Each row is a point. Each table stands for the endless flat space through its points: a line for two points, a plane for three, and so on. The two share one point or none. Which?
(in the rows, 128 means zero)

First (2 x 3)
[[111  96 121]
 [143 112 117]]
Second (2 x 3)
[[114 108 115]
 [128 108 117]]
They share: [135 108 118]

First (3 x 4)
[[120  97 101 114]
 [162 119 133  90]
 [117  87  96 114]]
Second (2 x 4)
[[136 104  97 118]
 [137 104  91 126]]
They share: no point

First (3 x 6)
[[150  87 132 147 141 108]
 [117 107 134 151 125 106]
 [142  95 125 146 132 102]]
Second (3 x 6)
[[129  83  89 148 128  96]
 [129  87  97 148 132  98]
 [127  81  81 148 133  95]]
They share: [133  99 129 148 130 104]

First (3 x 8)
[[133 118 142 151 131 155 119 124]
 [115 110 114 137 107 151 143 106]
 [130 146 114 128 119 139 149 109]]
Second (2 x 8)
[[123 146 111 131 132 138 130  89]
 [118 106 116 136  97 153 155 119]]
They share: [120 122 114 134 111 147 145 107]

First (2 x 9)
[[118 115 148 116 159  94 120 133  90]
 [150 147 148 108 155 122 104 141 102]]
Second (2 x 9)
[[142 137 158 102 168 131 108 137  93]
 [142 140 143 114 150 107 108 140 102]]
They share: [142 139 148 110 156 115 108 139  99]

First (3 x 11)
[[130 113 137 160  96 104 102 107 123 103 152]
 [130 109 144 156  95 110  97 107 117 108 152]
 [127 137 103 183  92  81 116 100 151  76 149]]
Second (2 x 11)
[[123 123 123 151 111 105 105 128 107 116 159]
 [147 107 155 163  87  93 117 112 139 100 139]]
They share: no point

First (3 x 12)
[[ 90 142 102 151 106 132 153 132  99 124 147  95]
 [124 148  88 133 104 122 155 142  87 102 145 109]
 [100 146  98 145  98 134 159 144  91 110 145 101]]
Second (2 x 12)
[[114 147 107 145  99 116 135 133 113 134 143 113]
 [ 84 137  82 145 124 141 175 128  73  99 153  78]]
They share: [102 143  97 145 109 126 151 131  97 120 147  99]

First (3 x 14)
[[104 182 110  92  96 172 175 126 162 150 100 118 150  96]
 [104 173 131 110 117 154 151 129 150 141 106 142 126 117]
 [104 143 127 110 125 145 120 131 118 114 110 170 116 128]]
Second (3 x 14)
[[ 90 138 128  81 131 164 141 128 117 108  83 146 134 101]
 [111 158 106 107  97 154 130 128 128 126 121 162 130 124]
 [125 162  90 123  85 146 132 132 142 138 137 162 130 130]]
They share: [104 149 113  98 111 157 136 129 126 120 106 154 132 114]

First (3 x 18)
[[114 173 104 148 152 120 135 143 139 148 156 119 150  98 117 110 151 133]
 [112 159  92 144 144 136 143 155 153 140 140 111 160  92 113 118 167 133]
 [102 147  94 150 130 144 141 157 145 142 138 121 154 102 113 124 171 127]]
Second (3 x 18)
[[ 86 164 126 138 151 152 140 127 141 128 160 141 125 124 128 135 157 133]
 [122 136  83 171 114 121 124 160 103 165 148 133 172 105 102 100 167 119]
 [ 83 143 150 144 157 140 143 133 135 137 151 120 104 136 146 135 157 145]]
They share: no point

First (2 x 20)
[[105 148  99 104 155 117 121 122 156 157 149  97 122 149 131 100 100 107
  115 126]
 [121 146  95 110 165 129 133 110 150 149 157 111 106 155 137  98 114 121
  119 130]]
Second (3 x 20)
[[111 147 101 103 157 131 120  94 150 147 166  95 100 149 125  98 108 111
  133 135]
 [125 147  82 104 154 117 139 140 165 171 141 128 126 155 152  93  98 117
   96 110]
 [119 147  94  92 145 141 118  74 156 153 180 101  84 146 125  90 101 108
  144 131]]
They share: [113 147  97 107 160 123 127 116 153 153 153 104 114 152 134  99 107 114
 117 128]

First (3 x 24)
[[125  95 145 125  97  96 118 100 140 124 100 159 158 141 150 133 138 109
  149 131 118 143 137 121]
 [130  98 146 119  97 104 121 115 147 111 113 159 154 145 143 126 145 108
  138 143 129 131 133 142]
 [145 102 134 101 102 118 125 125 133 112 117 154 162 142 147 120 156 120
  150 129 117 115 111 135]]
Second (3 x 24)
[[146 117 168  89  89  96 126 130 159 106  90 184 137 156 134 120 168 100
  124 153 124 103 133 125]
 [158 109 166  73  89 104 142 126 147 114  92 198 139 164 138 124 172 108
  122 167 112  87 119 119]
 [110 112 154 142  98  80  88 114 168 102 104 144 148 137 141 124 136  96
  143 113 142 159 158 143]]
They share: no point

First (2 x 24)
[[106 117 104  98 146 135 122  94 123 116 100 135 111 117 165 142 123 106
  132 119 131 115 106 152]
 [ 74 113 108  90 146 143 142 118 111 108  92 119  83 117 133 166 111  94
  132  87 123 127  90 120]]
Second (3 x 24)
[[ 78 114 123 121 166 114 106  84 127 124  78 117 129 106 166 159 146  96
  116 113 105  98 101 145]
 [128 119  86  71 150 119 107  94 120 117 108 131  84 107 146 137 107 121
  141 109 101 102  98 171]
 [ 62 116 137 137 162 122 116  88 123 120  72 119 141 116 176 167 158  82
  108 115 119 108 107 129]]
They share: no point

First (3 x 24)
[[142  91 109 115 163 121  95  99 156 157 128 153 107 129 162 152 123 137
  133 100 139 116 161 103]
 [142 135 149 127 127 113 115 107 124 145 124 129 127 181 162 120  83 113
  141  96 131 120 153  87]
 [138 118 135 114 152 115 116  97 146 148 115 137 106 156 150 138 109 125
  141  93 133 103 143  93]]
Second (3 x 24)
[[139 102 139 135 143 114 105  95 131 164 132 122 122 138 151 124  95 113
  148  80 120 107 156 106]
 [136  96 146 142 140 111 102  94 126 171 137 114 127 130 150 116  90 108
  152  74 112 108 159 110]
 [136 126 125  97 137 111 117 109 144 150 122 180  91 154 153 149 123 141
  137 110 181  78 144 110]]
They share: no point

First (4 x 24)
[[129  95 136 118 158 142 147 145 144 143 134 129 132 113 146 107 129 101
  123 150 153 135 130 104]
 [139  89 142 115 172 141 153 139 142 142 127 136 122 103 146 121 136  98
  130 144 156 144 144 105]
 [129 107 166 145 152 127 147 115 180 110 113 114 138 101 188 113 150  92
  144 150 174 156 124  71]
 [149  76 151 120 191 139 158 123 153 127 113 142 103  88 159 141 158  95
  142 141 171 164 168  99]]
Second (4 x 24)
[[120  89 159  96 151 133 171 142 117 134 127 140 145  79 141  90 101 120
  117 115 173 122 121  90]
 [128  97 154 110 153 131 156 143 131 142 127 130 146 100 145  99 111  99
  121 138 151 127 123  95]
 [136  89 189 114 147 133 167 140 129 138 113 104 135 123 107  74 125  82
   93 169 119 138 125  76]
 [140 117 130 138 159 124 120 147 161 161 130 119 154 133 168 126 126  63
  141 172 119 135 127 112]]
They share: no point

First (2 x 24)
[[ 95 152 128 150 109 125 130 132 158 108 121  94 114  87 148 136 141 118
  117 144 138 168 108 134]
 [110 142  93 155 109  90 105 137 128  78 126 109  94 117 163 146 181  83
   92 139 103 133 118 134]]
Second (3 x 24)
[[105 119 106 152 132  94 109 130 138 122 106 110  93  85 161 146 163  96
  117 160 136 178 110 146]
 [101 150 122 152 103  89 110 142 130 108 101 104 116 103 140 144 169  88
  103 146 148 170 132 150]
 [100 158 127 152  95  85 109 146 126 106  97 103 123 108 133 144 172  84
   99 143 154 170 140 153]]
They share: [101 148 114 152 109 111 120 134 146  96 123 100 106  99 154 140 157 104
 107 142 124 154 112 134]

First (2 x 24)
[[117  95 130 103 158 104 120 116 135  85 132 162 124 167 140 140 156 132
  105 147 137 108 142 120]
 [ 92 105 120 143 128  99  90 156 150 125 167 142 144 147 155 130 141 122
  125 107 127 108 122  90]]
Second (3 x 24)
[[109 119 131 121 138  99 102 148 139 129 161 137 145 134 141 134 133 121
  106 131 119 125 113 104]
 [100  93 118 135 136 113 118 140 134  97 145 160 130 169 133 134 159 120
  123 135 135  94 136 106]
 [ 99  94 122 128 142  99  98 136 149 102 151 154 133 162 157 134 151 130
  121 116 136 103 137 100]]
They share: [102 101 124 127 140 101 102 140 144 109 153 150 136 155 149 134 147 126
 117 123 131 108 130 102]

First (2 x 24)
[[144 152 150 115 143 115 149 110 111 110 100 124 116 141 136 135 139 112
  135 157 151 169 144 139]
 [147 149 151 109 139 120 155 105 114 115 100 122 123 139 141 131 131 115
  134 164 150 174 143 147]]
Second (3 x 24)
[[157 120 145 147 151 113 122 109 113 120  86 116 128 152 146 153 152 112
  134 138 130 147 118 126]
 [152 162 120 139 167  84 130 156 101  86  60 132 111 155 133 112 187  64
  102 146 158 170 144 120]
 [119 184 158 121 145 113 148 124 103  82 103 139  80 140 111 143 157 101
  146 135 163 171 159 121]]
They share: no point

First (4 x 24)
[[102 133 140 162 145 139 135 140 138 158  97 168 152 130 162 104 109 150
  100 100 127 128 118 118]
 [147 134 102 192  97 150 128 145  96 156 121 137 172 147 142  76  84 110
   90  99 119 122  90 100]
 [112 115 122 172 101 151 149 174 128 132 145 150 144 118 122  92 109 134
   80 108 131 128  94 122]
 [106 121 107 138 104 140 116 161 110 160 113 153 130 127 124 128 124 117
  118 118 159 139  90 119]]
Second (3 x 24)
[[ 92 117 120 148 130 146 136 152 138 155 113 159 131 118 133  95 105 139
   84  99 126 131 104 114]
 [136 143 157 163 123 141 126 153 119 123 164 143 139 144 146 129 114 121
   93 126 171 114 121 126]
 [106 130 143 151 139 145 134 134 142 146 144 161 117 131 133 120  86 138
   78 107 148 112 123 106]]
They share: no point

First (3 x 24)
[[142 148 157 130  76 121  73 130 115 150 142 129 147 128 158 107 196 166
  125 117 174 162  88 128]
 [124 171 110 135 123 114 131 109 126 140 160 168 159  82 154 116 118 143
   87 103 111 159 126 190]
 [124 167 138 155  95  86  99  97 122 124 136 156 159 114 162 128 142 147
  103 119 123 147 110 174]]
Second (3 x 24)
[[143 170 157 117  89  98 104 114 116 132 154 148 152 108 159 110 158 155
  102 123 140 167 114 139]
 [110 151 119 157 104 128  79 118 100 157 134 160 125 105 129 132 160 157
  115 115 119 147  86 174]
 [127 162 141 133  97 112  90 114 106 146 148 158 138 104 143 120 158 159
  110 123 126 161 100 153]]
They share: no point

First (4 x 24)
[[158 108 109 145 120 123 136 152 108 151 142  96 120 133 135 159 118 125
  150 125 133 117  95  97]
 [183  98 131 134 130 120 166 136 107 151 136  86 127 120 117 149  95 107
  113  97 114  93  99 137]
 [177  84 131 122 140 136 180 132 113 157 134  80 117 104 101 149  87 111
  101  97 122  97 107 149]
 [152 154 106 187 100 136 150 142  78 142 149 120 137 159 131 159 137  96
  141 137 117  97 127  94]]
Second (2 x 24)
[[166 109 104 166 124 141 167 150 105 151 139 100 121 128 123 158 116 117
  142 117 114  95 108 109]
 [134 129 108 134  92 141 139 118  81 159 167  96 149 156 119 146 148 109
  114 129 146 127 140 129]]
They share: no point

First (2 x 24)
[[125  91 140 134 137 124 153 118 151 119 111 117 105 106 139  98 125 118
  116  92 129 101 137 142]
 [134 115 161 134 158 112 162 118 148 128 111 111 123 124 160  92 101 118
  125 113 123 101 152 166]]
Second (3 x 24)
[[116  77 164 129 122 141 184 101 172  98 130 121 103 121 166  96 108 134
  142 100 135 100 135 121]
 [134 117 154 134 138 118 166 138 171 130 128 112 119 112 131 120 129 142
  112  95 142 115 129 145]
 [130 101 126 148 170 108 138 120 133 130 100 106 103 106 145 104 127 110
  108  97 120  93 141 161]]
They share: no point

First (3 x 24)
[[137 137 129 102 103 146  89 142 158 126 103 105  86 165 109 154 123 130
  106 147  91 149  85 171]
 [104 155 156 126 136 152 131 172 155 120 124 123  86 150 121 151 156 130
  118 159  94 155 103 144]
 [116 137 144 123 115 143 107 166 167 144 121 129  65 168 118 157 138 109
  109 156  76 152  82 168]]
Second (4 x 24)
[[112 183 172  88 139 148 110 141 156 107  99 126  98 181 119 157 168 152
   84 173  75 153 114 141]
 [132 163 142 116 131 158 118 169 144  91 103  94  80 149 101 163 144 144
  110 161 119 147  82 149]
 [121 175 162 105 150 146 127 146 120  74  67 106  98 141  94 179 157 180
  109 184  99 127  98 157]
 [107 145 121 108 102 149 116 171 196 144 153 108  90 149 128 126 132  97
  122 124  95 195 108 144]]
They share: no point

First (3 x 24)
[[139 121 113 145 128 104 124 132 126 115 110 144 117 108 159 122 154 141
  143 125 111 114 113 133]
 [123 125 117 173 129 131 121  82 115 153 125 127 141 110 128 111 178 146
  160 136 141 148 123 173]
 [111 153  85 149 121 135 125  62 103 169 125 103 149 114 116 139 166 146
  164 148 121 176 123 193]]
Second (5 x 24)
[[135 157  78 164 110 118 111  89  87 137  97 140 147  81 131 145 193 160
  144 127 140 161 144 182]
 [ 97 131  93 147 100 113 132  96 141 153 122 102 151 123 131 141 151 115
  150 136  91 129 123 143]
 [116 104  95 160 132 134 141  67 113 110 149 107 130 131 134 160 136 112
  125 124 116 138 132 141]
 [115 155 106 128 114 108 122 111 120 155 116 126 140 110 130 131 160 149
  160 141 109 148 111 150]
 [130 124  57 196 108 144 126  57  92 110 110 119 159  86 125 168 183 131
  115 120 139 153 165 171]]
They share: no point

First (3 x 24)
[[157 123  86 121 145 157 163 107 104 117 110 132 141 154 138 142 103 164
  166 151 126 128 121  93]
 [150 128  88 124 149 157 162 114 107 120 102 139 144 153 137 139  95 169
  174 153 120 131 127  96]
 [149 120  93 128 155 151 157 121 106 118 110 139 141 145 142 133 100 163
  171 149 123 139 119  99]]
Second (2 x 24)
[[165 119  78 135 147 153 147 106 111 117 125 147 132 144 139 119 125 147
  168 138 151 121 127  91]
 [150 101  99 117 165 135 162 124  87 102 125 132 141 126 157 143 107 159
  147 150 130 145 103  97]]
They share: no point

First (3 x 24)
[[133 147 158 167 104 140 126 122 150 121  95 130 121 133  90 122  71 113
  163 130 193 104 195 173]
 [125 151 158 161 112 136 126 106 160 105 109 142 131 127  92 118  79 127
  171 136 181 112 181 165]
 [105 147 154 148 128 142 140 110 153  97 112 138 124 136 103 108  95 132
  163 147 159 130 162 147]]
Second (3 x 24)
[[103 152 156 152 139 138 169 115 167 110 113 119 135 139 121  95  99 133
  166 156 146 126 170 150]
 [107 165 142 126 153 163 166 136 152 114  88 134 129 145 120 113  80 117
  161 157 129 151 165 143]
 [103 151 154 150 133 145 160 114 158 102 114 128 125 137 114  97 102 129
  163 151 147 133 163 145]]
They share: no point

First (3 x 24)
[[132 139 173 123 134 106  72 103 104 153 132 141 152  90 118 160 140 147
  124 130 115 108 174 154]
 [127 128 148 128 134  89 113 138 118 150 128 148 159 107 113 116 158 113
  113 126 132 107 150 138]
 [135 115 137 120 100 123 112 133 116 131 165 113 158 124 138 132 136 130
  151  95 149  78 134 133]]
Second (3 x 24)
[[158 124 156 106 126 159  73 135 106 173 169 127 163  92  98 136 174 153
  141 152 114  78 137 168]
 [120 126 166 138 128  79 125 131 138 121 123 137 177 120 150 148 122 121
  123  98 150 124 165 126]
 [110 118 150 136 120  63 133 123 130 113 109 139 163 134 152 136 120 111
  117  86 162 126 173 114]]
They share: no point

First (5 x 24)
[[134 164 112 108 144  99 131  82 120 157 169 101 123 138 139 130 131  76
  165  87 174 126 116 105]
 [104 148 100 146 150 109 155 128 110 157 171 121 143 154 157 120 133 108
  159 119 138 150 136 101]
 [ 80 155 109 115 131  63 113 122 134 154 139 149 117 190 127  78 121 149
  135 106 142 158 101 103]
 [136 162 117 116 134  96 162  93 117 158 189  88 124 150 167 127 148  92
  158  85 148 132 124 107]
 [150 148 116 128 136 119 155 106 116 149 185  89 135 122 155 146 159  64
  161  91 158 122 144 121]]
Second (4 x 24)
[[ 92 139 123 106 129 121 106 125 124 147 137 155 131 134 125  97 115 124
  155 131 178 155 132  83]
 [110 133  91 142 172 106 119 145 123 172 144 103 158 156 133 130 170  83
  117  76 113 115 127 139]
 [ 98 152 105 170 153  70 152 104 127 135 167 143 141 154 128 125 122 110
  159 129 151 145 163 119]
 [ 86 132 125 123 149 106 107 120 134 149 133 150 148 134 117 108 131 122
  132 119 159 136 157 102]]
They share: [104 145 103 136 145 103 128 127 120 151 153 133 137 150 133 115 131 104
 153 115 152 145 130 109]

First (3 x 24)
[[116 104 117 124 139 106 132 166 142 132 109  81 103 117 173 111 100 123
  103 166 180 134 142 100]
 [138 156  77  92 119 120 120 166 156  78 109 123  63  99 133 119 102 143
  131 108 152 102  98 112]
 [141 139  92 104 109 116 127 161 152  92 109 116  83 102 133 116 115 128
  113 131 145 109 112 115]]
Second (3 x 24)
[[119 125 129  95 105 122 132 163 153 103 118  94 103 102 165 110 112 125
  109 146 163 113 116 105]
 [147 114  93 132 117 107 132 152 149 125 103 108  89 118 131 111 125 119
   89 157 144 132 138 124]
 [131 128 105 110 117 101 132 178 129  85 109 100 121  90 147 125 103 107
  121 155 154  98 122  90]]
They share: [135 120 107 116 113 111 132 160 147 111 109 102  99 108 145 113 117 119
 101 153 152 120 128 112]

First (5 x 24)
[[119 132 146 134 143  85 156 170 111 168 180  82 137 185  69 101 107 100
  103 173 109 111 130  97]
 [114 102 137 180 152 140  57 157 195 146 113 116 145 123 146  83 128  92
  150 156 138 184  91  91]
 [ 90 126 142 169 172 102  93 143 121 135 178 135 155 129 103  78  80 113
  108 142 100 123 121 102]
 [ 98 114 144 170 152 109  90 149 149 146 149 109 159 145 122  85 106  87
  114 165 124 156 116  94]
 [121 138 152 139 133  70 137 136 109 139 172  78 168 194 100 122  95 100
   74 170 121 129 137 103]]
Second (3 x 24)
[[110 119 141 158 156 116 103 149 148 145 155  98 147 144 106  99 116  97
  122 152 124 155 109  90]
 [105 120 142 183 167 134  81 169 142 162 144 104 132 136  96 102 102 117
  112 134 102 139 108  85]
 [103 118 140 157 163 122 107 144 145 143 163  92 147 137  98 102 121  92
  123 146 125 162 107  83]]
They share: [117 120 142 159 149 110  99 154 151 147 147 104 147 151 114  96 111 102
 121 158 123 148 111  97]

First (4 x 24)
[[100 123 118 164 169 158 145 160 138 124 102 149 147 139 100 134 162 128
  125 136  91 137  76 100]
 [ 93 129 121 170 168 160 150 162 146 119 102 141 155 144 102 142 170 128
  130 138  94 142  69  99]
 [ 81 145 127 162 164 140 132 158 130 119  88 139 169 150  90 144 166 122
  128 150 120 150  87 119]
 [113 123 127 122 156 124  98 144  86 141  86 169 143 122  86 104 120 112
   92 150 120 124 131 127]]
Second (3 x 24)
[[123 115 134 122 152 153 129 160 113 121  97 164 154 134 111 126 134 107
   89 136 114 108 112 103]
 [ 99 115 142 150 156 129 117 132 113 133 113 156 150 110  95 110 130 131
   97 160  98 136  96  99]
 [107 113 142 128 162 153 127 140 127 121 103 150 148 110 119 116 126 127
   89 138 102 130 102  87]]
They share: no point

First (3 x 24)
[[162 136 110  97 121  94 124 165 145  91 139 125 159 120 145 128  95 115
   86  84 110  96 109 151]
 [154 150 106  81 125 100 108 173 139  77 131 137 159 136 155 134  85 117
   76  88 126  84 123 147]
 [142 176 130 102 146 104 149 145 130 106 154 135 144  95 115 148 120 130
  121 124 110 111 119 121]]
Second (4 x 24)
[[148 129 126 121 138 121 143 141 133 109 143 131 141  87 132 124 101 120
  108  78  82 106  94 147]
 [149 123 124 121 140 125 140 141 136 107 140 125 144  85 140 118 103 123
  100  74  77 102  90 154]
 [157 183 120  96 132  63 156 153 142 101 159 117 159 111  96 161 129 126
  124 144 125 115 118 116]
 [148 129 111 117 150 102 144 135 142  89 129  96 159  93 123 131 117 135
   94  99  77  88  73 155]]
They share: [154 153 124 108 134  97 147 149 139 107 152 125 150  97 122 137 115 123
 112 106 102 111 108 135]

First (4 x 24)
[[121 151 148  89 141 135 104  85 132 139 170 169 141 126 130 124 177 132
   75 147 113 131 141 141]
 [107 115 164 103 164 143 125 108 123 122 136 183 115 120 121  76 200 148
   88 174 160 145 152  94]
 [129 141 132  89 133 136 101  96 143 146 172 154 148 123 125 138 156 130
   84 128 104 128 118 138]
 [117  87 132 105 153 147 124 137 140 131 130 157 121 110 110  92 161 144
  111 143 153 139 105  77]]
Second (3 x 24)
[[131  96 153 106 138 165 102 129 149 132 160 165 125 107 102 135 165 136
   97 154 162 128 126 117]
 [131 106 128  91 163 165  92 144 114 132 135 130 165  72 127 130 155 171
   67 119 132 138 101 107]
 [113 107 124  91 158 144 109 123 127 135 125 140 139  91 125 107 148 149
   91 129 123 127  94  97]]
They share: no point

First (6 x 24)
[[131  93 115 124 111 151 154 135 108  80 157 130 113 200 126 111 205 130
  132 101 137  79 110 133]
 [122 117 104 136 114 144 163 139 135  97 146 143 116 178 131  99 185 104
  134 136 137 102 139 118]
 [132  81  80 160 118 164 135 163 141 111 106 109  86 184 151  91 171 136
  100 126 157 112 135 102]
 [136  63 138 107 102 148 120 142 106 103 152 101  83 188  82 100 151 175
  134 108 122 107 133 138]
 [103 104 166  80  97  99 133 148 113 116 185 148 117 173  67  71 133 144
  174 146 121 141 168 156]
 [100 129 123 122 111 111 142 159 159 139 143 153 108 147  98  57 116 108
  153 190 133 166 202 117]]
Second (5 x 24)
[[141  55 116 143 128 148 152 180 109 112 114 110 121 179 115 102 131 121
  150 109  90 104 123 130]
 [125 105 124 104 101 114 164 136 169  92 133 119 101 134  98 131 124 129
  102 154 138 144 155  99]
 [136  54 135 102 129 104 168 182 130  97 111  93 116 151  94 132 115 122
  115 113  86 115 110 108]
 [129 131 100 156  82 183 122 102 154 141 178 139  84 183 127  64 156 115
  154 167 167 116 183 142]
 [143  55 130 120 123 132 138 172 115 138 143  87 103 184 102  91 128 105
  142 110  86  84 105 139]]
They share: no point
